Each row of a before or after table is a point. The points were changed in one or more steps. Then noise was added and the rows were shuffled. The steps act on columns, c1 being the first. Write out the steps. A step turns or swaps two columns, mirrors them in a line or flattens them onto one, adds a multiple of one to another, or multiplies or shifts one. Angles are multiples of 10 degrees, from the lower column toward the higher: turns from -170 to 170, lines from 10 to 170 but not 90. Use the fewest steps. Two steps may share a column if one is a turn and the other turns, adds or multiplies; they go together, in the order done. Otherwise the lowest column goes first.

Before:
[[ 44  36]
 [ 26 -27]
 [ 21   8]
 [ 46  -5]
 [-43  13]
 [ 11 -43]
 [ 26  -3]
 [ -8  19]
 [-31 -27]
 [-20 -52]]
After, 10 rows:
[[-54  12]
 [ 17 -56]
 [ 30  -6]
 [ 43 -47]
 [ 19  36]
 [-23  20]
 [-15 -27]
 [ 17   9]
 [ 45 -26]
 [ 48  -3]]
Steps: add -0.7 times c2 to c1

Before (11 x 6):
[[ -8   8  59  -9  40 -13]
 [-18 -19  -4   5  17   7]
 [-18  16  22  -6  -3 -10]
 [ 12 -10  28  18  -4  -2]
 [ 28   7  55 -33   2  70]
 [-14  31   5 -65  40  -4]
 [ 27  -8 -18 -47  28  30]
 [-11 -11 -42  18  37  13]
 [ 48 -31  43  -6  37   1]
 [-26 -41   3  44  60  -2]
 [-31  31 -36  54  33 -14]]
After, 11 rows:
[[-19 -19   8  -4  16   7]
 [-25 -42  43  21  61  -2]
 [ -8   8  87  -7  40 -12]
 [ 49 -32  69 -22  39   0]
 [ 13 -12  26  11  -5  -2]
 [-10  -9 -16  12  38  14]
 [ 28   7  55 -29   3  69]
 [-15  31  31 -47  42  -3]
 [-20  16  20   4  -4  -9]
 [ 29  -7   1 -52  27  29]
 [-32  32 -12  72  34 -14]]
Steps: add 0.5 times c2 to c4; add 0.7 times c5 to c3

Before:
[[ -1   6  23  57  -5 -13 -26 -10 -15 -34  36]
 [-40 -27  82 -23 -39 -26 -10  24  55 -17   5]
 [-16 -36  25  42 -36 -45   0 -19  17  -4  30]
 [-31  11  -5   8 -25 -14 -21  -9   4   2  43]
 [  3 -30  20  29  25  44 -34  -5 -15  24  25]
 [-11 -14  43  10   0  -2  15  -3 -85   0  -6]
 [-42 -34 -48 -13  -5  -5 -37  21 -28   2 -63]
 [ 24 -22   4  14 -23 -41 -38 -28 -70  17 -35]
 [-25 -39  -5 -10   1 -13 -43 -32  39 -27  49]
 [-39 -12  -5  40   8   6 -52 -50  -1   0 -10]
 [-51   9  48  47  24 -34 -24  15 -12  -3  45]]
After (11 x 11):
[[-24 -31  21   9 -29  45 -33  -2 -16  16  26]
 [-22   9  -2 -35  12 -15 -20  -7   4 -25  40]
 [-19 -14  40  -3   1   0  15  -6 -86  -1  -8]
 [ -5 -43  -6 -37  26 -12 -43 -30  40  12  49]
 [-45 -37  24   7  18 -45  -4 -21  16 -35  27]
 [-10 -36 -48 -51  -1 -10 -35  22 -28  -5 -64]
 [-48   7  26  19  38 -13 -27 -12 -20   6  36]
 [  1 -30  78 -49  35 -27 -10  25  56 -30   5]
 [  1 -22   4  17  -5 -40 -38 -24 -68 -27 -35]
 [-54 -11 -10 -29  -3   8 -50 -48  -2   9 -12]
 [-66   9  48 -24  -6 -34 -26  13 -15  25  46]]
Steps: turn c1 and c4 by 60 degrees; add 0.3 times c7 to c4; turn c5 and c10 by 110 degrees

Before (8 x 14):
[[ 46   1   8   8  -3 -15  11  -5  -1   0  12   4  19 -12]
 [ 18 -13  14  32   0 -33 -16 -28   6  34  34  35  42 -15]
 [ -6  -5 -13 -27   1  34  24 -20  17  -6   8  32   4   7]
 [ -7  -2   6 -55 -32  20  22  -1  44 -12 -20  27   1 -25]
 [ 14  15  -1  14 -44 -33  -4  16 -31  18  48  34  19 -26]
 [ 13 -18   2 -32   5  -5  -3 -12  44  -7 -23   9 -10  63]
 [ 14   7  36  -3 -24  -6 -19 -20 -18  32  48  18  57 -13]
 [ -1 -33  -4 -21 -14  23  17  -9  42 -12   6 -12 -38 -10]]
After (8 x 14):
[[ 16 -17  13  35   5 -30 -27 -50  55  38  87  40  40 -17]
 [ -3 -34  -2 -20 -14  19  11 -49  13 -10  13 -10 -37 -11]
 [ 15  14   3  15 -40 -40   3  51 -12  17 119  31  18 -26]
 [ 45   2   9  10  -1 -14   8 -28  11  -1  32   2  22 -14]
 [ 15   7  34  -3 -22  -9 -24 -23 -25  33 117  17  55 -16]
 [ -8  -2   6 -53 -35  12  18 -36 -38 -11 -50  24   0 -21]
 [ 14 -19   3 -33   5  -3  -8 -27  -2  -7 -59  11  -9  62]
 [ -7  -5 -12 -30  -7  34  10 -87 -23  -4  22  33   4   7]]
Steps: add 1.5 times c4 to c9; turn c5 and c6 by 10 degrees; turn c7 and c8 by -30 degrees; multiply c8 by 3; multiply c11 by 2.5

Before:
[[  7 -12 -28 -50  29 -28  58  50 -38 -24  32  33  54  32  53 -42  22 -56
    6   5  21   0 -55  10]
 [-14  35  32 -36 -16 -11  52  44  18  26  11 -19  -8  61 -21 -11  11 -45
   -9   8  -8 -12  -9 -20]
 [ 50  21  25 -40 -27 -29 -36  37 -21   1 -22 -35  -8  -7  47 -24 -36  22
   -4 -42 -11  -5 -43  21]
 [-23   7   3 -60  10  12 -29 -12 -34  -3  -3  34 -32  33 -23 -13   5 -59
  -10 -52  70 -17   2  19]
 [ 65  17 -27  17  11  35  12  35  31 -39  13  11  57  14   0  14   5 -20
   44  16 -18 -33  -2 -44]
 [ 22 -41  15 -14 -45  33  42 -14 -37  40   2  21  -5 -26 -32 -54  17 -35
   36 -16  -2  17  29 -13]
 [ 43 -39 -13 -34  10  40  -5  49 -36 -30  13  11   0  12  10 -64 -23  25
   58  30 -26 -37 -55  41]
 [  4 -29 -18 -44 -62  -1 -19 -19  23 -33 -15 -54 -12  -7 -39  17 -35  29
    5  11  21  11 -43  41]
 [ 53 -27  27  15 -39  45 -10  16 -22   2  20 -25 -28  -1 -21 -20   4 -44
   -5 -49  44   2  18 -25]
 [-14 -39  21  -1  -7  19  55   2  29 -40   8 -28  18  29 -40  17  12 -47
   54   7 -11 -33  41   7]
 [  5   7 -39 -25  16  10  33 -27  36 -15 -47  16 -24  36  33 -67   6 -16
    2   2  15 -35 -12  35]]
After:
[[-17  36  29 -36 -15 -12  53 -24 -29  26  44  20  -9  12   6  16  11 -74
   -7  25  -8 -13  -9   1]
 [ 52 -26  33  13 -40  44 -10 -13   4   3  24  26 -29 -50  31   8   4 -73
   -4 -57  43   3  19  24]
 [  4   6  27 -24  16   9  31   7  -9 -14 -48 -17 -24 -12 -48 -72   5 -48
    3  14  15 -36 -14 -42]
 [ 47  21  34 -38 -26 -27 -38 -10  47   0  23  36  -7 -57 -21   2 -35  -8
   -5 -18 -13  -7 -43 -44]
 [-21   6  12 -59   8  13 -26  17  11  -4 -13 -36 -32 -15  38  -5   6 -90
  -10 -20  68 -15  -2 -10]
 [ 67  14 -28  17  13  33  12 -38 -24 -39  36  -9  56 -35 -20 -10   4 -50
   45   8 -18 -34  -2  25]
 [ 42 -41  43 -38   7  41  -5  22  32 -30  50 -12   1 -40  17 -51 -25  -4
   57  48 -26 -36 -52 -36]
 [ 21 -41  49 -14 -48  37  42  -6   6  39 -12 -24  -7 -76  48 -24  18 -66
   40 -10  -2  17  28  17]
 [  0 -28 -25 -46 -64  -1 -19  29 -42 -29 -24  54 -12 -56  13  -2 -37  -1
    5  35  21  10 -42 -28]
 [  9 -11  14 -51  25 -29  58   9  63 -23  61 -33  56 -19 -16 -49  22 -87
    4  26  23   2 -55  -3]
 [-16 -39   1   0  -9  20  56  10 -48 -41   6  28  17 -20  14  26   9 -79
   52   7 -13 -36  41  -4]]
Steps: turn c3 and c16 by 50 degrees; add -0.5 times c4 to c20; turn c8 and c11 by 60 degrees; turn c8 and c24 by -130 degrees; turn c9 and c15 by -140 degrees; multiply c12 by -1; shift c14 by -50; shift c18 by -30
